Every row gives one point. To make a cloud, some directions were put in groups of two or more. Within a group, all points are equally far from the middle, so they leave a hole (a ring in 2 directions, a hollow ball in 3). The other directions are filled evenly. Then the cloud was stretched, turned, moved and blurred a little. Count the holes, and give their numbers of directions, smallest first.
In the rows, zero is written as 128.

Cloud (22 x 3)
[[128  97  98]
 [131 112 187]
 [108 154 184]
 [141 154 169]
 [120 158  81]
 [ 95 144 180]
 [140 126 146]
 [138 109  95]
 [103 136 124]
 [119 146  88]
 [151 145 154]
 [147 168 134]
 [ 84 149 170]
 [107 168 125]
 [109 174 196]
 [165 105 134]
 [172 129  93]
 [130 110  87]
 [116 125  93]
 [ 76 154 176]
 [ 76 180 169]
 [ 91 163 155]]
Holes: 0

Cloud (27 x 4)
[[168  93 143 105]
 [128 150  89 164]
 [109 143 105 110]
 [172 153 101 147]
 [ 95 128  82 155]
 [181 152 105 156]
 [137 126 159 156]
 [116 170 173 143]
 [125 115  94  91]
 [157  81 123  99]
 [124 171 144  88]
 [ 68 113  89 158]
 [160  84  91  78]
 [116 145  91 142]
 [126 119 155 165]
 [167  68  84 133]
 [124 167 180 127]
 [ 98 170 121 164]
 [126 162 107 170]
 [ 96 102 117  94]
 [131  81  69 147]
 [107 161 189 138]
 [185 102 148 105]
 [ 94  92  87 155]
 [117 175 181 124]
 [101 136 106 102]
 [139  83 109  96]]
Holes: 1 (2)

Cloud (28 x 4)
[[108  72 127  95]
 [100  97 125 181]
 [ 83 132 117 169]
 [146 146 128  75]
 [113 184 109 151]
 [ 84 116 166 165]
 [108 142 175  91]
 [ 67 129 137 134]
 [146 148 143 167]
 [141 138 145  75]
 [106 106 106 180]
 [132 153  88 171]
 [ 93 141 182 137]
 [130  59 135 125]
 [112 171 163 105]
 [113 132  92 177]
 [138  98  77 114]
 [135 161 119  75]
 [170 130  95 106]
 [ 82 129 114  97]
 [115  72 149  92]
 [142 142  82 167]
 [ 82  98 142  92]
 [107 146 175 155]
 [101 154 101  89]
 [ 79 122 130 169]
 [159 134 122  82]
 [ 98 182 109 122]]
Holes: 2 (2, 2)

Cloud (51 x 6)
[[ 85 138 110  99 100 158]
 [119 174 132  95 111  76]
 [171 127 102  95 170  96]
 [101 138 161 150 171 133]
 [127 154 168 117  69  91]
 [132 117 156 140 113 185]
 [158 155 173 175 112 113]
 [ 95 155 125 133 159  88]
 [183 140  93 172 148 105]
 [151  80 123 140 136  68]
 [106  64 118 138 149 119]
 [141 175 127 115  81  76]
 [157 147  89 100  90  84]
 [208 130 117 151 145  91]
 [144 161  88 138  86  89]
 [171 114 160 105  69 143]
 [ 84  85 130 123  91 131]
 [132 140 164  90 168 132]
 [133 157 133 114 182 136]
 [113 183 107 102  99 108]
 [216 109 136 141 128 108]
 [136 102 110 149  99 172]
 [178 126 113 149 162  66]
 [ 87 150  98 121 153 100]
 [116 109 145 117 174 162]
 [145 158 175 115 165 109]
 [123 118 150 102  77 173]
 [189  91 146 138 145  80]
 [116 176 115 162 121 152]
 [203 122 142 111 154  91]
 [162 118  84 147 109 151]
 [115 113 147 167  91 165]
 [154  96 146  88  97  78]
 [136 135  94 127 101  62]
 [202 108 168 123 128 126]
 [140  88 120 145  65 126]
 [129 104 169  89  81 100]
 [ 96 155 140 132 166  98]
 [113  91 130 142  69 146]
 [136 122  79 128 147  68]
 [176 136 182 113 125 153]
 [138 100 160 124  60 136]
 [132 128 184  97 146 103]
 [121 170 137 170 148 149]
 [111 152 141 130  91  72]
 [105  73 136 101  91 127]
 [194 169 149 147 101 100]
 [117 179 141 160 124 154]
 [186 120  95 129 105 144]
 [102 110  87 148  97  92]
 [146 116 176 131  76 156]]
Holes: 2 (2, 4)

Cloud (49 x 6)
[[173  95 152 124 112  81]
 [169 147 125 179 187  94]
 [103 115 158 130 165  93]
 [142 110 103  63  86 122]
 [121  87 171 103 126 172]
 [115 116 127 157 193 104]
 [115 168 124 101  74 132]
 [135  83 172 176 159 142]
 [153 149  77 107 142 147]
 [156 185 148 158 161 115]
 [105  91 119  95  67 139]
 [179 160 163  99 123  90]
 [187 113 141 159 104  99]
 [144  96 153 132 185 107]
 [ 75 116  91 150 153 134]
 [123 147 160 175 173 135]
 [177 155  75 127 128 128]
 [134 133 120 103  53 140]
 [ 84  68 138 146 129 133]
 [154 159 165 140  99 145]
 [ 96 117 114 123  78 117]
 [153 147  72 145 157 120]
 [ 80 121 105 101  79 133]
 [120  83 117  79  74 142]
 [104 123 139 181 188 118]
 [125 132 134 136 138  69]
 [119 167  85 101  94 100]
 [110  85 196 107 112 140]
 [142 165 146 156 182 124]
 [161 122 160 192 123 112]
 [119 131 152 131 188 122]
 [112 117 150 130 155  80]
 [174 112 182  99 126  89]
 [143 107 119  77 128 165]
 [158 153 172 150 109 144]
 [161  84 177 139 165 139]
 [146 173  86 143 116  85]
 [120  87 124  74 102 173]
 [100 110 144 142 180 100]
 [143  65 140 144 156 127]
 [196 147 149 116 108 148]
 [108  86 128 176 146 145]
 [175 166 134 172 155  70]
 [164 126 153 126 121 171]
 [124 127  78  89 142 145]
 [125 122 118 136  71 117]
 [182 123 149 163 186 108]
 [157 120 100  82  85 104]
 [159 191 120 129 151 131]]
Holes: 3 (2, 2, 2)

Cloud (51 x 6)
[[144  91 104 156 194 145]
 [ 86 144  75 127 173 137]
 [189  88  85 121 105 157]
 [199 154 149 128 168 112]
 [179 102 194 132 130 152]
 [153 165 168  79 129 121]
 [177 145 143 126 118 102]
 [102 129 130 116 139 176]
 [126 113  81 106  90 164]
 [195 108 152 134  80 138]
 [145 158 122 146 158 100]
 [ 86  75 141  94 131 110]
 [149  77 148 162 164 152]
 [ 94 119  57 131 156 141]
 [106 160 154 123 181 113]
 [164  88 130 121 174 174]
 [200 112  88 144 171 148]
 [107 117 149 101  98 169]
 [ 90 127 139 153 144 150]
 [146 152 127  64 133 131]
 [123  97 105 100  85 176]
 [149 156 144  60 135 137]
 [145 124 124  67  87 144]
 [175  72 119 125  96 136]
 [134 140 102  81 158 125]
 [147 120 147 143  93 161]
 [173 113 105 123 194 135]
 [114 106  57 128 138 143]
 [157 156 131 139 154  97]
 [123  86 150  90 149 153]
 [158 178 150  98 158 119]
 [169 160 119 119 103 124]
 [124  98  91 153 194 100]
 [174 149 192 102 140 116]
 [152 141 113 127  90 171]
 [141 111  73 122 140 186]
 [158  95 168 135  91 112]
 [125  97  74 151 187 129]
 [ 86 118 148  92  87 125]
 [133  97 169 161 137 145]
 [143 142 109 110 139 196]
 [107 166 124 126 181 128]
 [187 156 162 111 137 104]
 [198 113  96 153 173 143]
 [130  75 191 139 131 110]
 [120 126  68 115 110 158]
 [158  67 161 126 105 118]
 [108 103 124  82  86 139]
 [145  64 172 124 120 116]
 [188  98 158 118 182 148]
 [158 116 154 160 140 161]]
Holes: 2 (2, 3)

Cloud (81 x 8)
[[161 138 175 135 104 163  93 101]
 [123 144 106 116 175 166 130 130]
 [ 93  85 115 123 117 100  92 114]
 [ 94 190 165 129 149  74  71 114]
 [153 146 128 124  90 195 104 153]
 [114 140  93 178 114 139 140 137]
 [ 85  87 159  91 128 100 136 139]
 [ 96 191 175 128 155 143 137 112]
 [ 79 189 153 139 128 114 103 140]
 [111 166 133  68 126 119 130 158]
 [166 142 117 117  98  98 138 136]
 [156 157 141 117 121 122 119  75]
 [107 135 189 105 118 163 169 156]
 [102 134 153 160 144 111  49 147]
 [ 76  93 145  93 145  88 120 128]
 [129  96 149 197 126 161 109 111]
 [129  99 144 170 115 110  52 139]
 [133 103 206 142 140 150  84 102]
 [141 125  69 122 135 107 165  97]
 [123 104 187  84 137 129 135 110]
 [103  98 145 110 124 159 180  86]
 [109 114 116 142 169 182 158 117]
 [162 135 117 133 119 112 125 165]
 [ 45 114 165 143 140 108  85 106]
 [141 140 129 102 101  85 172 127]
 [107 179 146  68 167  76 132 111]
 [130  95 151 141 118 217 128 127]
 [108 124 148 141  68 101 121 122]
 [100 137 132 165 125  59  98 122]
 [112  78 125 153  84 153 155 102]
 [ 56 114 141 112 171 132 147 140]
 [102 180 129  74 180 140 168 135]
 [120 148 142 177 120 120 105 167]
 [148 162 148 101 177 132 149 116]
 [116  61 134 131 106 133 181 137]
 [ 59  99 121 112 143 145 135 135]
 [ 77 142  99 146 156 148 133 132]
 [ 64 162 158 149 172  93 104 116]
 [149  95 145 114  79 124 137 120]
 [102  89 139 115 135 124 138 175]
 [110 173 157 151 156 114 143  85]
 [119 158 146  86 192 123 166 130]
 [ 72  95 162 173 112 117 104 144]
 [100 104 134  94 188 117 181  98]
 [ 83 144 163 128 184  75  62  86]
 [111 186 121 145 140 120  68  93]
 [107 136 203  88 132 154 112 156]
 [145 124 140 187 129 100 105  97]
 [ 76 150 170 139 180  68  76  88]
 [ 73  99 161 127 167  94 151  75]
 [ 68 110 124 101 130 167 141 103]
 [116 175 156  83 130 140  73 135]
 [ 76 153  95 122 166 143 153 134]
 [107  74 136 165 119 153 169 101]
 [ 89 112 157 157 128 192 108  91]
 [ 74  88 169 117 120  88 139 116]
 [103 105 135 131 139 155  90 169]
 [173 132 151 130  89 157 102 114]
 [ 99 170 173 156 148  83 123 119]
 [151 133 131 112  78 165 129 177]
 [147  70 159 126 122 142 143 141]
 [118  89 157 191 122 169 119 104]
 [123 106 119 121 141 101 193 161]
 [ 85  97 197 152 121 104 117  93]
 [115 102 170 148 161  97  98  62]
 [ 65 118 165 149 174 143 123  87]
 [ 86 131 153 106 135 207 125 129]
 [ 70 137 165 140 186 134 139 119]
 [109 193 171  95 160  89  84  95]
 [ 86 112 164 114 146 122  95  53]
 [116  65 116 142 116 108 177 117]
 [114 126 168 160  66 116  67 127]
 [ 85 135 141 148  73 134 104 132]
 [143 104 186 165  74 158  69 154]
 [153 142  78 113 135 118 135 108]
 [129 142 104 162 138 109  71  92]
 [ 98 134 102  88  98 140 137 125]
 [107 142 190 120 103 161  72 173]
 [125 105 153 195 114  95  86 124]
 [132 168 169 148 133 145 161 138]
 [114  90 145 154  85 145 150  90]]
Holes: 3 (2, 3, 3)

Cloud (74 x 8)
[[ 88  81 109 116 137 122 154 168]
 [129  98 122 160 115  74 153 155]
 [ 81 186 121 165 124 172 111 122]
 [ 78 181 139 114 126 111 134 121]
 [103 112 161 128 156  85  65 118]
 [114 161 113 188 139 165 145 127]
 [127 143 113 159 135  84 105 136]
 [ 73 168 194  76 127 128  68 151]
 [147  92 160 111 113  90  98 153]
 [129  80 153 139 150 130 138 124]
 [ 95 124 124 112  86 130 136 187]
 [115 128 140 117 102 125  57 145]
 [ 71 117 150 118  73 115  96 143]
 [159  97  90 178 117  95 143 157]
 [ 92 189 153 114 112 125 117 185]
 [142 200 119 144 124 192  78 132]
 [131 179 151  85 137 138 137 108]
 [103  65  94 149 110 111 100 100]
 [184 106 129 157 125 143 127 108]
 [167 135 110 154 115 101 139 150]
 [124 157 174 114  79 164  74 177]
 [104 121 106 120  94 151 145 183]
 [168 144 168 121  91 183 107 180]
 [104 104 119 123  81  73 142 138]
 [188 100 128  93 160 134 114 135]
 [126 149 123 156 114 151 162 108]
 [187 122 127 152 173 145 110 151]
 [112  99  71  72 120 137  79 134]
 [ 91 177 109 116 159 147  86  94]
 [166 127 136 114 141  95 144 113]
 [118 143 109 125 168 148  77  77]
 [144 126 128 105 183 130  77  95]
 [135 121 153 104  98 140 127 159]
 [120 122 179 181 117 103 111 147]
 [ 97  88 102 182  86  57 122 121]
 [ 85 199 155 101 144 120  78 144]
 [ 59 127  94 136 123 125 109 152]
 [ 75 153 139  99  95 151 109 128]
 [168 125 112  90 148 179 112 180]
 [ 90 144 126  89  96 118  50 120]
 [193 140 148 181 163 179 116 136]
 [ 71 145  85 120  95  94 122 135]
 [150 127 179 129 121  79 100 125]
 [ 95 143 108 101 107 181 111 170]
 [104 142 117 121 122 107 148 142]
 [155 146  95 158 168 128 122 102]
 [159 110 126 139 134  68 107 139]
 [155 178 174 104  90 139  97 188]
 [ 92 139 148 168 162 161 139 116]
 [134 159 155 100 123 201 133 163]
 [103 201 123 128  74 141 127 160]
 [101 201 138  95  60 120  93 166]
 [ 86 178 128  97  64 162  67 129]
 [132 119  58 185 140 163 142 107]
 [175 150 173 109 123 144 114 128]
 [113 104 111 122 134 161  74 173]
 [ 91  84  62 103 147 174 119 151]
 [146 125 157 113 117 116  72 187]
 [174 135 112 108  88 137  92 167]
 [120 117 111 127 153 118 159 165]
 [124  83 123 156 170 133 117  88]
 [ 65 114  73 135 100 137  88 122]
 [119 101 124  71 106  84  89 181]
 [152 179 106 141  99 128 113 161]
 [128 194 131 102  81 155  81 175]
 [116 160  95 173 136 176 148 138]
 [195  64 121 165 142 138 161 172]
 [203  99 134 128 136 167 118 151]
 [119 102  93 170 139 118 160 174]
 [108 168  99 137 174 161 133 107]
 [148 158 153 127 114 101  69 125]
 [128 102 146 180  89 134 129 161]
 [ 56 142 138 107 124 137  93  92]
 [141 177 126 173 131 147 158 146]]
Holes: 1 (4)
